Every row gives one point. Any point is a mix of the corners, with weights that add up to 1. It lies inside the corners' shape when no weight is negative. Say inside or outside, and name the corners with a negative weight.

Corners:
(1): [ 12 -70 -21]
(2): [-36  64 -15]
(3): [ 60 -12  57]
(4): [  -7 -121   24]
Points:
[-56  57 -33] => outside (3)
[-2 61 -9] => outside (4)
[  0 -68  -1] => inside
[ -2 -32 -12] => inside
[-11 -60   9] => inside
[ 18 -28 -13] => outside (4)
[-23   4  -2] => inside

Corners:
(1): [  5 -10  -2 -18 -71 -27 -27  65 -20]
(2): [ 18  30   3 -59 -63   8  27 -66 -65]
(3): [  41  -47  -53   78   58  -75   -4 -108   63]
(4): [ 63  69  -1  82 -12 -46  33 -75  54]
(5): [-77 -53 -19  36  88 -11  84 -39  41]
(6): [ 11  15  87  28  44 -37 -47 -61  -1]
(7): [ -2  14   0  51 -75   9 -70 -80   6]
(8): [-21 -32  -6 -12  90  39 -69  15  27]
(9): [ -39   25   29  -30   24 -108   -1   11   75]
(10): [ 78 -46  70 -68  37   1  39  30  77]
Points:
[-37  -7 -22  69  55 -42 -18 -51  42] => outside (2, 10)
[  4  10  32 -41 -26  -7  -2  15   4] => outside (3)
[-13 -32  11 -22   3  -7 -32  13   3] => outside (4)
[ -3   0  15   2   6 -28 -16 -23  38] => inside
[ 10 -24 -18  39  32 -29 -17 -60  38] => inside
[ 34 -12 -20  54  32 -52   2 -74  49] => inside
[-13 -22   7 -10   9  -7 -25 -27  11] => outside (4)
[ 30 -23   5   4  22 -30  11   4  78] => outside (2, 6)

Corners:
(1): [-11  38 -33  16  20  -3 -39  52  -2  -7 -22   9 -82 -12  22   8   8 -10
  27 -21]
(2): [  -4  -21    5  -69   42  -26   48  -35    4    4  -19 -100    6  -27
   15  -20   -7   25  -70   -7]
(3): [-25 -12  -8 -11 -56 -27  33  -3 -10 -15  -2  11   9 -37  22  16  -6  20
  17   9]
(4): [ -5 -24   9  10  45   6  34   7  48  59 -18 -12  17   4   3 -22 -45  14
 -59 -14]
(5): [ 34  -4 -31  -5  25  21 -19 -20 -14   0 -25  -5  15 -34  15  13   4  -3
  24  14]
(6): [-11  20   1   7  22  19  -9  13 -13 -20  23   3  -3 -37  27 -18   0  -9
 -49  -2]
(7): [-15 -27  10 -40  31  -3  46  14   0  -2   0 -50  15 -30  -3  -5 -21  31
  31  -4]
(8): [-14   3  -1  15 -53  -2  37  26 -16  58  60 -20   8  15  11   1   0  12
  22   5]
(9): [ -6  29   6   2  36 -13   7 -14 -17  22  -9  -5  19 -34   2  11   7 -44
  -5 -15]
(10): [  5 -21 -12  18  42 -61 -69 -32  -4 -10 -11 -32   7 -22  28   5 -49  21
  21 -25]
(11): [ -7  84   7 -38 -17  12  31 -17 -22 -13  -3   4 -11 -10  12 -10 -18  18
  21 121]
(12): [  6  41   0 -17  12  -5 -42 -14  12  19  -5   2  30 -30   4  14  17  25
  29  -3]
(13): [ -2  -6   0  26  29  16  14 -17  41  17  15   1 -56  -8 -12   1  -7  26
  20   6]
(14): [-34 -11 -53  22  33  -5  37 -20   1   3  -7  -4  26  45   3  16  -3  29
  25   7]
(15): [ 30 -21  -2 -87  54 -21   2  -4  29 -12  21 -27  15 -20 -15   0   7 -23
 -18  -8]
(16): [-27 -22  10  36  20   9 -59 -20  15 -20 -22  14  -4  85  21 -11  11 -28
  28 -18]
(17): [-10 -20 -28 -22  34  -5  47 -14   2   8 -11  -6   2 -28  11 -75  16  21
  -2  69]
(18): [ -8  -6 -14 -45  32   9  46 -24 -35   6  -9  17  -4  -3   7 -33  -2  18
  -6   6]
(19): [ -34   32  -46   39   -7   10 -108  -13    5    7  -12   14   -6  -32
   -9  -14  -54  -33   24  -23]
(20): [ -5  -7  -2  27 -21 -11  39  25 -25  -8 -19  14  10  27 -43 -20   9  17
  -1 -16]
(21): [  0   1 -38  20  21   8  40 -27  49  23  -1 -18  17  -2  22 -85 -51  11
  17 -22]
Points:
[ -7  -5  -7 -13  17  -5  21 -17  -1   6  -1 -15  15 -11   7 -17  -6  10
  -6   7] => outside (1)
[-15  -4 -22  17  11  -5  29  11  -6  23  -3 -21   1 -30   0  -2 -30  18
  -5 -28] => outside (11, 12, 15, 16, 17)
[ -7   5 -14  -9  20  -5  -9 -10   9   6  -2  -9  -4 -19  12  -9 -15   3
   7   6] => outside (20)
[ -2  -5  -6 -14  18  -9  17  -8   3   9  -3 -16  -1   0   6  -8  -3  12
  10   3] => outside (6, 19)
[ -8  -9 -18   0  11  -6  11  -8  16   7  -5 -15  -2   8   1 -14 -15  25
  23  14] => outside (6, 9, 18)

Corners:
(1): [ 62 -40  37 -50  40  41 -90  35  -9  21  69 -39  35  11 -35  -7  79 -85
 -14  60]
(2): [ 88 -35  36 -78  -9 -36 -59 -79  25  65  -7   2  41  50 -46  21  70 -16
  67 -57]
(3): [-19 -42  -1  56 112 -52 -57  50  16  67   8 -77 -41   6  53  38 -25  39
  75  45]
(4): [  10  -64  -35  -36   32   73   -1  -86   66  -59   11   53   41  -15
   85  100  -16  -54 -120   72]
(5): [ 46  28 -59  -9  37 -39  47  42 -42   4   2   9 -78   1 -65  24 -59  12
 -62  36]
(6): [  68  -55  -62  -36   71    4   39   48  -13   38  -60    2    5   -3
   28  -61  -15   14 -110  -55]
(7): [ 39 -16  86  38 -12 -83 -36  32  19 -60  -8   7 -26 -16  29 -29 -26 -11
  35 -20]
(8): [ 33  68 -41 -64  56  71  77 -12  35  -1 -61 -42   4   4  26 -21 -22 -63
 -48 -24]
(9): [106  85  11  40  17 -47  38  -2  82 -31 -18 -17 -20 -12 -39  13 -78  21
 -35 -70]
(10): [ 53 -15  76  44  45  50 -47   0  -4 -49  35  59  24 -44  45  -5  25 -20
 -31 -48]
(11): [ 26  76 -27   1  25 -24 -68 -61  48  -7  20 -29  18 -86  26  53 -45   8
  41  -9]
(12): [ 59   9 -36 -56  30   2 -62 -19  56 -31  49 -42 -61  36 -60 -18 -23  -8
  42 -20]
(13): [-43 -53 -44  27  28  71  38 -16  49  -3 -52 -70  27 -38 -58  31 -15 -21
 -37  32]
(14): [ 82 -19  81  19 -64  62  50   1 -48  23  52 -71 -10 -12 -58 -46 -51 -41
 -18  20]
(15): [ 67  -4  34 -62 -19  26 -94  -5 -27 -74  69  50  58  55  40  70 -13 -73
 -13 -14]
(16): [ 24 -36  54  -1 -31  16  46  28  -6 -34  99 -92   2 -82 -28  30   6 -52
  58 -31]
(17): [ 86  40  41  13  27 -22 -40 -61 -32 -41 -62 -95 -93 -96 -28 -35 -20 -62
 -67 -50]
(18): [ 85 -30 -29 -23 -36  -1  47  26 -26  59 -20   2 -14 -43  36  44 -48 -51
  41 -13]
(19): [ 28  27   9   9 -34  69  15  15   6  35  25 -33   6  35  32 -46  31 -75
 -76 -20]
(20): [-67 -53  51  13  28  15 -14  38  34  24  98  71  54   0 -13  61 -32 -78
 -93  34]
(21): [ 31 -52 -11  45  75  -3  43  34 -38 -58  56 -21  22  59   3 -61 -47 -98
 -32  10]
Points:
[ 36 -40   7 -32  12  32 -10   6   3  13   1 -14  -5   3  -6   9  13 -31
 -34   3] => outside (9, 11, 21)
[ 61  25  22 -14   0   4   3  10  11  -2   3 -22  -8 -20 -32  -6 -12 -25
 -12 -41] => outside (3, 4, 21)
[ 48  20 -25 -33  36 -13 -17   3   0   8  23  -5  15  11  48  40 -11 -62
 -43  -3] => outside (7, 10, 12, 13, 14)
[ 44  -8   4 -14  15   9 -12  -3  21 -13  30 -36 -16  -5 -23   2 -18 -26
   6 -11] => inside
[ 75 -12 -19 -22  25  27  16   0 -12   4   0 -47 -27   9 -26 -12  -9 -33
 -26  -6] => outside (7, 11, 20)
[ 46  32  23  25 -13   2  22 -31   2 -10 -28 -43 -23 -61  25  46 -34 -11
  10 -20] => outside (1, 6, 12, 20, 21)
[ 46 -23  -4 -31   5  15  -2   0 -12   5  10 -47 -10   2  -7  -6  -9 -40
   3   7] => outside (9, 10, 20)

Corners:
(1): [  6 -30  -5  27  62 -21 -57 -48  62  -5 -17  13 -36 -25 -36   9 -17  18
   9 -28]
(2): [ 26  69  32  -2 -54  56  34  28  28  11 -36  15  43  14  42 -27  16  35
  53 -91]
(3): [ 36   4  59 -32  29  13 -35  29 -25  23   8  -9   4  12  -8  22  39 -26
  17  22]
(4): [ 51  77  -1  -3 -35 -24 -27 -13  29   2  -4  55 121 -15 -11  22 -36  -5
  51 110]
(5): [ 15 -48  18 -73 -19  29   8 -55  15   6   0 -40 -27 -29 -23  33  37 -19
  44  50]
(6): [ 29  45  51  41   1 -65  56  -4 -15  -3 -14   9  33 -17 -18  40 -25 -80
 -19  61]
(7): [ 32 -12 -17 -49 -17 -21  -6  71 -16  60  -8  12  30 -20  19   8  16 -49
  10 -35]
(8): [ 20  -8   7 -18  28 -29  -4   8   0  53 -21  -6  18 -11  33 -39 -10 -52
  35  28]
(9): [ 81   8 -25 -20  -4  16  17 -42 -31   6 -10 -17   4 -12  56  23  23  10
 -41  -7]
(10): [-50  96  12  -9  34  -3 -15   0  -2  25  16  -6 -33 -37 -26  17  66  -8
 -25  -4]
(11): [  8 -33  21   5  61 -20  19   3 -22 -19   7  39  16 -47  -7 -37  33 -17
   7 -22]
(12): [-29 -12 103 -33  35  -1  48 -31  -5  -3  30  17 -13   0  29  47 -42   4
  47 -55]
(13): [ 57 -25 -50   3  62  22 -20  38  69   8   8 -27 -19 -81  30 -35  -5  13
  72  36]
(14): [-16 -41 -12   3  69   2  78  18   3  21  48  47  -4 -20  14 -16 -18  23
 -11  53]
(15): [  2  65 -21  -2  19  -2 -30 -12 -38 -38  48   8 -59  27  21 -42   1 -10
  11 -31]
(16): [  4  48  -7  32  24  35  -1 -48 -15  41  83  31  12 -17 -28 -26 -29  12
   4 -45]
(17): [ 10  34 -41  50  49  11  17  10  15   6 -19  64  12 -13   7 -10  62  33
  75 -40]
(18): [ 65  25   9 -29 -23 -79  51 -30 -32  29  25 -28  51  34  13  27  -9   1
 -38 -17]
(19): [ 14 -23 -69   3  77   9  34  18 -56  -4  -9 -28 -27 -23  13  -3  -9  93
  19  -2]
(20): [ 26 -11 -43 -71  63  39 -24   1  18   6  21 -31  55  32  18   7 -46  -3
  40 -24]
(21): [-14 -23 -16 -13 -19  -6  12   4   6  29  47 -77  66   2  50  44 -29  22
 -10  14]
Points:
[ -9 -37   1 -19  49  30   6  32  42  52 -14 -17  -3 -36   4  18   3  -5
  53 -15] => outside (4, 9, 11, 15, 18)
[ 21   4   0  -3  25  -2   0 -18   7   7   5   5   5 -13   9  10  -1   6
  14  -9] => inside
[-18   2   7 -12  15 -35  30 -25  -2   6  37  -9 -16 -37 -24  20 -20  -9
  -3  23] => outside (2, 3, 8, 9, 17, 20)
[  4  18 -11 -15  19  52  22  29 -14  18  12 -10 -15 -12  37 -15  18   2
  40 -29] => outside (1, 4, 11, 18)

Corners:
(1): [-46 -25 -19  -2 120 -63  29  26  46  43  11  -6   9   3  26  60 -92 -28
  17  33]
(2): [ -11 -117  -10   -5   74   18   32  -43   17   15   30   -1   20   51
   -5   -3   -9   62   68   75]
(3): [ -53   39    8   55   73  -55 -119  -38   85   18    1  -57   52   -9
    7  -28  -64  -72  -39   29]
(4): [  1 -40 -51  39  40 -53   3 -25  16  50  22 -10  40 -33  30  19 -85  69
  37 -12]
(5): [  23   -7    3  -38  -21   15  -42   -3  -28  -21   13   36  -73  -36
 -104   -5   12    6   29   25]
(6): [  30 -100   87   41   85  -44   88  -15   52  -24   21   29   12  -14
  -16  -35   -5   52   67   -9]
(7): [  3  75 -26 -36  10 -21 -30 -37  42 -43  38  -4  60  51  41  41 -44 -24
 -42  -4]
(8): [-51  37 -17  -5   4  22 -95 -54 -55 -31  -8 -49 -36  29 -19   1 -95 -27
  45   1]
(9): [ -8  68 -54 -34 -20  47   1  39  15 -60  50  -6 -49 -16  -1 -22  16 -32
  35 -31]
(10): [  28   18   23  -41  -88   50   25   41  -17   -2 -107   89  -20  -50
  -43 -105   88   16   68  -11]
(11): [ 27 -63   6 -50 -86  29  22  64 -25  -8 -15  75 -19 -25 -47 -83 -36 -32
  38  -1]
(12): [ -4  30 -46   0  27 -70 -89  -8  40  62 -34 -86   4  57 -50  13 -67  -3
  43  17]
(13): [  19  -19   73  -18  -54   70  -17   75  -89   16  -14   46    9  -32
  -11 -113  121   -4   49  -24]
(14): [ 42  15  -3  31  45  36   2  31  -4 -35 -44 -12 -14 -12  11 -28 -13   0
 -29 -10]
(15): [-79 -90  15  26  82 -20   9   2  59 -17  51  38 -11  64 -21  12 -46  73
  32 -15]
(16): [-25  55  53  37   9  -6 -39 -49  64  71   6 -68   5 -13 -17   4 -81  -6
 -39  66]
(17): [-45  16 -41 -55 -13  15 -18 -41 -32  -6 -22 -34  28  -8 -94 -48 -10 -43
 -26 -25]
(18): [  5  63 -69 -89  23   8 -54 -58  36  30  28   4 -69  19  -3  12 -82 -33
 -34 -30]
(19): [-61  85 -55 -72  91  -2 -80   6 -65   7   1 -93  37  20  -8 -63 -69  51
  -4  59]
(20): [ 25  69 -36 -29 -13  77 -41  29 -15  40 -35  55  25 -13 -74 -38 -47 -14
  40 -27]
(21): [ 20 -83  61 -40  13  37  20  31  65 -52 -58  29   3 -71  -4   3  12  73
  67 -50]
Points:
[ -9  -7   8  -1  19   2 -11   9   9   6 -10   2   8 -10 -18 -23 -21   4
  25   8] => outside (18)
[-33  51 -42 -35  42  -3 -30 -46  25  10   5 -50  18  31 -15  -2 -63  37
  16   8] => outside (1, 3, 5, 11, 13, 14)
[-45  64 -23 -33  14  -5 -81  -3  -5  19  30 -31 -46   4 -64 -35 -61 -56
  13   0] => outside (2, 4, 7, 10, 14, 21)
[-22  23  -5  -1  36 -11 -49 -11  23   7  -1 -26  19  -1  -9 -24 -45 -13
  -4  17] => inside
[-13   8   8  -1  24  -5 -21 -12  28  19   1 -17   5  -3 -12  -4 -47   1
   7  20] => inside
[ -1   9 -17 -17  11  10 -13   5  -4  11   0   7  -3   7 -23 -19 -35   0
  20   3] => outside (3, 21)

Corners:
(1): [   4  -50  -10   25   36  -13   -2  -13   18   41   37  -52  -25  -29
  -41  -24  -60 -101  -55  -41]
(2): [-40 -23  31  20  37  21 -19 -28 -61  19  57 -64 -61  82  15 -44 -49 -63
 -46 -30]
(3): [-58 -66 -11  40 -26  32  46  33 -95 -54 -67   4  -2  51  -2 -40 -11   8
 -40 -54]
(4): [ -60  -46  -41  -47   36   12    7   26  -46  -55  -58 -121  -24   56
   18  -20   11  -52  -46  -26]
(5): [-20 -28 -11  32  45  27  17  73 -22  18 -29 -87 -14  41 -11  49  37  38
 -30  12]
(6): [-12  30 -12  67  39  91  13   9 -63 -61 -27 -53 -26  39 -20 -36  -2  -5
 -76 -40]
(7): [ 78  12 -33 -18 -39  12  25  14  16  -4  44 -29   3  -7 -13   7 -70  48
  36 -33]
(8): [  10   63 -104   31  -47  -69   -7   -3   17  -15   19   30   29    7
   15   -5   38   14   29   19]
(9): [ 29 -20  15 -27  32  22 -10 -13  25   6  22 -13  61  -6  13 -42 -54   0
   8 -36]
(10): [-23   3   4  14 -13  59  12  21  48  -8 -64 -31 -48  50 -22 -35 -36 -47
 -87 -30]
(11): [-35 -81  18  35 -72  18 -29  24  -4 -58  20 -68 -46  54 -77 -37  22 -45
 -64  -8]
(12): [ 82 -10 -62 -32 -37  33 -17  -1 -16  78  19 -20  33   0 -54 -50 -36 -16
 -25  32]
(13): [  9  31 -30 -22   7 -35 -67   0 -23  39 -46 -13 -19 -50 -24 -15   9  20
 -10 -24]
(14): [-48  80  -9  64 -25 -27   8  61 -81 -24 -17 -63  46  45  35  41  11  -1
 -77 -24]
(15): [ 72  -5  -8 -76 -17 -63  25  10  -5  47  55  28 -25 -47  14 -59  26 -19
 -25 -10]
(16): [  74 -120   32  -39  -15  -13  -53  -44    6    4   56    1  -42   21
   -1   14  -60 -101  -35  -20]
(17): [ 19  42 -22  17 -36  25   0  51   1  28  55  33 -15 -73  34  -3  41  15
  36  39]
(18): [-30  17  24  -9  27 -17 -14 -10 -52 -79 -26 -23 -17   8 -60   4 -17  -5
 -27  25]
(19): [ 12  11   3 -43 -33  32  -3 -88 -15  45   9 -47   0 -41 -19  -7  21  29
  39   8]
(20): [ 78 -23 -66  18 -20 -25 -27 -50  -2  33 -25  -7   0 -65  41 -51  -8  43
 -11  80]
(21): [  2  14 -70 -33 -10  23 -15 -11  62  -9  65  77  26 -35  18   2 -22  58
 -26  20]
Points:
[ 25 -13 -54  32 -46   1  16  16   4 -45  -7 -10  24  32   6 -39 -26 -22
 -67 -22] => outside (2, 5, 13, 17, 18, 19)
[ 11 -10 -11   3 -13   8  -7  -3 -20   8   9 -12  -8  -1  -7 -20 -11  -5
 -19  -4] => outside (4)
[ 11 -43 -26 -13 -18  21   6 -23   0 -34  -7  -9   0   8 -31 -52 -17 -32
 -41  -5] => outside (2, 5, 7, 13, 14, 17)
[ -2  18 -13   0  17  29   7  15 -39   0 -14 -35  -4  12   8 -15 -12  22
 -24 -11] => outside (1, 8, 11, 16)
[  2 -18 -21  13  -5   6  -4   1 -20  -2   8 -28 -10  25  -1 -38 -31 -34
 -53 -33] => outside (5, 17, 18, 19)
[  3 -14 -10 -12 -11  16 -11   5 -40  -2 -25 -42 -20  17 -15 -10  -6   8
 -40  -8] => outside (1, 8, 9, 17)
